Rows are points. Each copy is the shape, with its points in the same order, stretched, turned, moved and blurred by noise. Some copies are also mirrored. Which?
In the rows, 128 means zero.

Shape (5 x 2):
[[ 63 134]
 [122 205]
 [153 143]
 [118  74]
 [158 122]]
Copy 1 (5 x 2):
[[169 110]
 [ 73  73]
 [102 130]
 [186 184]
 [113 144]]
Copy 1 is: only turned
Copy 2:
[[ 88 170]
 [160 216]
 [177 129]
 [127  70]
 [177 104]]
Copy 2 is: only turned
Copy 3, 5 rows:
[[149 194]
 [ 28 161]
 [ 82 105]
 [181 109]
 [ 94  83]]
Copy 3 is: mirrored

Shape (8 x 4):
[[112  48  73  87]
 [187 107  75 139]
 [ 96  86 115  98]
 [101  93 116 124]
 [135 149 134 218]
 [174 117 131  99]
 [125  88 192 147]
 [ 78 148 122 198]]
Copy 1:
[[ 68  41 112 160]
 [118  63  66 134]
 [ 75  94 155 147]
 [101 111 151 143]
 [197 168 127 136]
 [101  71 130  93]
 [156  89 216 103]
 [158 191 149 152]]
Copy 1 is: only turned
Copy 2 (8 x 4):
[[ 82 232 148 154]
 [158 171  73 172]
 [ 84 187 152 132]
 [ 83 171 135 137]
 [106  89  64 150]
 [164 167  97 120]
 [ 93 154  99  73]
 [ 65  88 111 160]]
Copy 2 is: only turned
Copy 3 (8 x 4):
[[118  72 103 185]
 [159  86  88  93]
 [ 82 110 123 175]
 [ 98 111 134 161]
 [119 146 210  58]
 [108  87  52 119]
 [ 41  76 153 113]
 [103 177 232 112]]
Copy 3 is: only turned
Copy 4, 8 rows:
[[ 99 129  44 240]
 [117 130  41 132]
 [132 126 119 203]
 [142 105 119 184]
 [207  61 147  86]
 [137 180 111 142]
 [217 159 172 152]
 [185  20 168 121]]
Copy 4 is: mirrored

Shape (13 x 8):
[[140 106 152 186  76 111  94 182]
 [177  87 101 188 100 114 105 150]
 [112 161 108 129  78  88 156 125]
 [105 168 105  70 122 180  66  84]
 [170 150 191 193  99 164 140  76]
 [ 93 186 181 105  70  90  90 112]
 [195 164 166 101 126  92  91 167]
 [116 183 177 109 130 138 172 108]
 [ 94  87 188 128 190 111 135 125]
 [102 130  79 122 154 117 142 144]
 [ 87  77 190  72 164 107 143  57]
 [164 186 119 129 187 106 142  88]
 [173 158  79  85 183 154  95 181]]
Copy 1:
[[152 222  84  70 104 103 189 118]
 [195 223 144 102  85  96 184  83]
 [125 118 123  78 140  80  81  85]
 [ 12 162 174 183 147 149  93 143]
 [ 27 128 129  49   7 154 154 107]
 [  8 120  44  94 124 112 117  97]
 [105 150  26 160  72  88 134 147]
 [ 53  44  86  95  94 147  66 163]
 [143  62 107 128 117 196 180 151]
 [188 136 164 137 162 145  86 116]
 [ 67  11 144 126 140 153 192 132]
 [111  83 126 173  58 163  81  95]
 [159 185 134 225 137 141  78 191]]
Copy 1 is: mirrored
Copy 2 (13 x 8):
[[ 83  98 105 120 176 111 122 160]
 [ 82 123 105 157 154 137 111 174]
 [ 96 169 123  97 124  74 111 155]
 [186 176  80 109 135 150  68 113]
 [112  79  57 112  80 115 109 153]
 [139 127 115  75 134  71  78 116]
 [143 112 159  90 132 185  76 152]
 [154 131 117  71  91 115 127 133]
 [183 107 156 131 135 126 162 118]
 [150 179 137 126 148 126 134 163]
 [178 135 150 134  99 102 143  65]
 [185 145 143 116  81 156  91 183]
 [184 172 148 109 154 235  96 173]]
Copy 2 is: mirrored
